Rows are points. The last column is the point's height on a tilted bowl or saddle (a function of degree 2), plus a little noise. Count its main directions that bend up, bend down and stay straight.

Points (15 x 4):
-.07,.50,.46,.15
.26,.16,.60,-.35
-.30,-.32,.04,-.28
.40,.16,-.42,.20
-.30,.30,.06,.16
-.21,.47,.47,.20
-.18,-.24,-.17,-.08
.36,-.24,-.12,.69
.07,.06,-.02,.20
-.23,-.24,-.20,-.17
.10,-.18,.22,.12
-.01,.08,-.08,.15
.58,.39,-.48,-.06
.10,-.46,-.20,.49
-.37,-.42,-.02,-.42
Directions: 1 up, 2 down, 0 straight

Points, 17 rows:
.26,.42,-.03,.16
.22,.21,-.12,.12
-.32,-.37,.27,.27
.65,.23,-.11,.15
.04,-.03,.14,.16
-.10,-.16,-.01,.11
-.35,.00,.02,.23
.14,.08,-.22,.13
.06,-.37,-.07,.09
-.28,.03,.22,.27
-.66,.19,.00,.58
-.39,-.22,-.20,.18
-.94,-.16,-.30,.69
-.31,.14,-.36,.44
.24,.12,-.03,.11
-.36,-.28,-.05,.13
-.15,.09,.38,.36
Directions: 2 up, 0 down, 1 straight

Points, 23 rows:
.03,.21,-.16,-.21,.07
-.29,.43,.34,-.15,.43
.25,.22,-.17,.43,.26
-.09,.38,-.05,-.38,.29
-.06,-.01,-.03,.16,-.01
-.18,.60,-.03,.06,.37
-.29,-.05,-.28,-.56,.29
.27,.21,.36,.15,.32
.22,.15,-.32,-.56,.37
.57,.04,-.17,-.34,.24
.07,-.09,-.27,.30,.11
-.29,.85,-.41,.00,.79
-.12,-.33,.38,.25,.20
-.36,-.04,.18,-.55,.28
-.25,-.08,-.17,.48,.13
-.55,-.21,-.44,-.15,.01
-.30,.07,.20,.19,.05
-.29,-.35,.08,.36,.04
-.01,.49,.46,-.22,.58
-.23,-.17,.33,-.06,.04
-.31,.27,-.50,-.01,.19
.27,.01,-.05,-.06,.05
-.09,-.46,.36,.26,.25
Directions: 3 up, 0 down, 1 straight

Points (21 x 5):
-.21,.00,-.29,.27,.06
.06,.36,.61,-.40,-.37
-.49,-.65,-.08,.14,-.25
-.40,-.23,.05,-.04,-.03
-.35,.02,-.19,.35,.14
-.21,-.21,.16,-.20,-.21
.06,-.01,.07,-.04,-.11
-.11,.38,-.41,.07,-.19
-.46,.43,-.32,.34,.11
.10,-.24,.20,.09,-.26
-.07,.60,.08,-.15,-.40
-.12,.54,.20,-.09,-.32
-.57,.33,-.20,-.10,.13
-.09,-.33,.30,-.68,-.78
-.55,-.30,-.38,.15,.35
.05,-.26,-.11,-.19,-.29
.13,.15,-.41,-.27,-.43
.20,-.17,.38,-.32,-.27
.33,.32,.52,-.50,-.21
-.22,-.20,.23,.29,-.23
.10,-.11,.20,-.29,-.24
Directions: 1 up, 3 down, 0 straight

Points:
-.01,-.32,-.37,-.23,.57
.17,-.32,-.03,-.14,.30
-.35,.52,.26,.21,.32
.15,.26,-.13,-.55,.32
-.47,.30,.68,-.35,.42
.28,.09,.30,-.21,.03
-.10,.06,.27,.46,-.05
.09,-.53,.43,-.12,.26
.25,-.24,-.49,.06,.41
.07,-.08,.43,.16,-.20
.30,.44,.24,.21,-.19
.37,-.42,.01,.11,.32
-.03,.57,-.22,-.59,.29
-.06,-.29,-.23,.27,.29
-.12,.41,.11,-.18,.00
.07,-.16,.17,-.13,.00
.11,-.15,-.12,.66,.06
-.64,.02,.12,.15,.35
-.35,.18,.23,.20,.10
.02,-.17,.28,-.16,-.01
-.31,-.52,.00,-.52,.69
.04,.20,-.39,.29,-.16
.42,.08,.20,.04,-.18
Directions: 2 up, 0 down, 2 straight

Points, 46 rows:
-.35,.49,-.21,.02,.77,-.31,-.39
-.02,.06,.71,-.43,-.24,.14,-.28
.31,-.12,-.34,.09,-.08,-.08,-.23
.19,-.17,-.28,.03,-.81,.00,-.33
.38,.26,-.04,.15,-.10,-.22,-.27
-.24,.23,.38,.20,.00,.10,-.11
-.03,-.01,.52,.34,-.16,-.06,-.24
.12,.36,-.30,-.29,.19,-.11,-.30
-.14,-.70,-.20,-.18,-.14,-.07,-.25
.62,.10,-.09,-.57,-.54,.52,-.65
-.11,.18,-.03,-.05,.00,-.06,-.07
.58,-.15,.10,-.01,.03,-.16,-.33
.06,-.29,-.11,-.23,-.11,-.62,-.35
-.38,.22,-.58,-.30,-.34,-.41,-.36
.14,.07,-.19,.10,.32,.13,-.15
.08,-.30,.13,.11,.07,-.71,-.32
-.22,-.11,-.15,-.04,.34,-.08,-.13
.21,.12,.14,-.16,-.25,-.20,-.20
-.10,.52,.16,.14,.11,-.23,-.12
-.18,.39,-.06,.41,-.30,-.14,-.19
.20,-.38,-.15,.11,.30,-.12,-.24
.21,-.02,.12,.50,-.12,-.04,-.27
.94,.45,.06,.31,-.10,-.02,-.78
-.22,-.38,-.25,.32,.33,-.47,-.32
-.08,.01,-.11,.08,.25,.10,-.09
-.13,.00,-.23,.43,-.03,.03,-.13
.27,.01,-.03,.63,-.51,-.14,-.45
.32,.42,-.11,.26,-.14,.02,-.33
-.20,.01,-.02,-.40,.36,.10,-.16
.02,-.08,.19,.43,-.27,.14,-.26
-.27,-.27,.21,.29,.17,-.02,-.17
.50,-.19,-.11,.43,.10,-.32,-.36
-.45,-.12,-.01,-.44,-.08,-.24,-.19
-.09,.03,-.27,.24,-.05,.00,-.09
-.07,.02,-.19,.53,-.01,-.31,-.18
.36,.19,-.68,.10,-.56,.15,-.50
.13,.52,-.34,.18,.20,-.02,-.31
.05,.37,.32,.20,.23,.50,-.29
-.46,.08,.24,.00,-.39,.14,-.11
-.36,.08,.18,-.06,-.17,.16,-.05
.21,.01,.07,-.11,-.17,.04,-.16
-.24,.03,.30,.21,.15,-.48,-.13
-.15,.34,-.55,-.12,.38,.25,-.28
.70,.18,.31,.09,.00,.21,-.49
.35,.21,-.14,.17,.65,.20,-.31
-.32,-.11,-.04,.11,-.24,-.03,-.06
Directions: 0 up, 5 down, 1 straight

Points:
-.20,-.27,-.01,-.40,.18,-.08,-.04
.07,.29,-.24,.52,-.11,.25,.05
-.37,.30,.08,.53,.09,.04,-.09
.34,.19,-.22,.04,-.53,-.02,-.23
-.21,-.61,.23,.15,.12,.17,.17
-.21,.04,-.42,-.02,-.71,.03,-.41
.07,.00,-.15,-.26,-.08,.09,-.08
.80,-.13,-.58,-.71,.39,-.37,-.17
.06,-.38,-.32,-.28,-.80,-.25,-.34
-.33,-.15,.18,-.42,.36,-.08,.01
.28,-.34,.28,.27,.03,.17,.07
.76,.07,.14,-.05,-.35,-.20,-.18
.11,-.64,-.04,-.04,-.03,-.30,.09
-.52,.26,-.16,-.10,.10,-.26,-.12
-.15,.01,.16,.06,.39,.15,.08
-.19,-.37,.04,.01,-.30,.20,-.19
-.27,.36,-.22,.13,.10,.20,.02
.29,.02,.44,-.35,-.63,-.29,-.37
.03,.11,-.06,.21,.09,.02,-.05
.57,.41,-.31,.32,-.21,-.57,-.94
-.06,-.13,.14,-.56,.32,-.05,.07
-.47,-.22,.13,-.11,-.35,-.09,-.38
.27,.34,-.13,-.01,-.38,-.33,-.32
.19,.15,-.27,.73,.33,.10,-.07
.38,.29,.14,-.26,.23,.07,.34
.04,.13,.41,.36,.11,.25,.10
.27,-.07,-.26,-.26,.13,.43,-.14
.05,.42,-.19,.17,.18,-.28,-.18
.25,-.08,-.46,.40,.30,.14,-.15
-.01,-.59,.28,-.37,.15,.41,-.32
.33,.22,.38,.08,-.74,.13,-.33
.43,-.25,.02,.36,.11,-.16,-.19
-.02,-.47,.19,.02,.18,.47,-.04
-.11,-.22,-.23,-.20,.00,-.15,-.09
.01,-.21,.26,-.08,-.03,-.12,-.09
.19,.21,.26,-.28,.83,-.03,.41
-.47,-.47,-.14,.44,-.18,.37,.26
-.44,.00,-.06,.24,.01,.57,-.05
.10,-.05,-.29,.14,.20,-.19,-.16
Directions: 2 up, 2 down, 2 straight
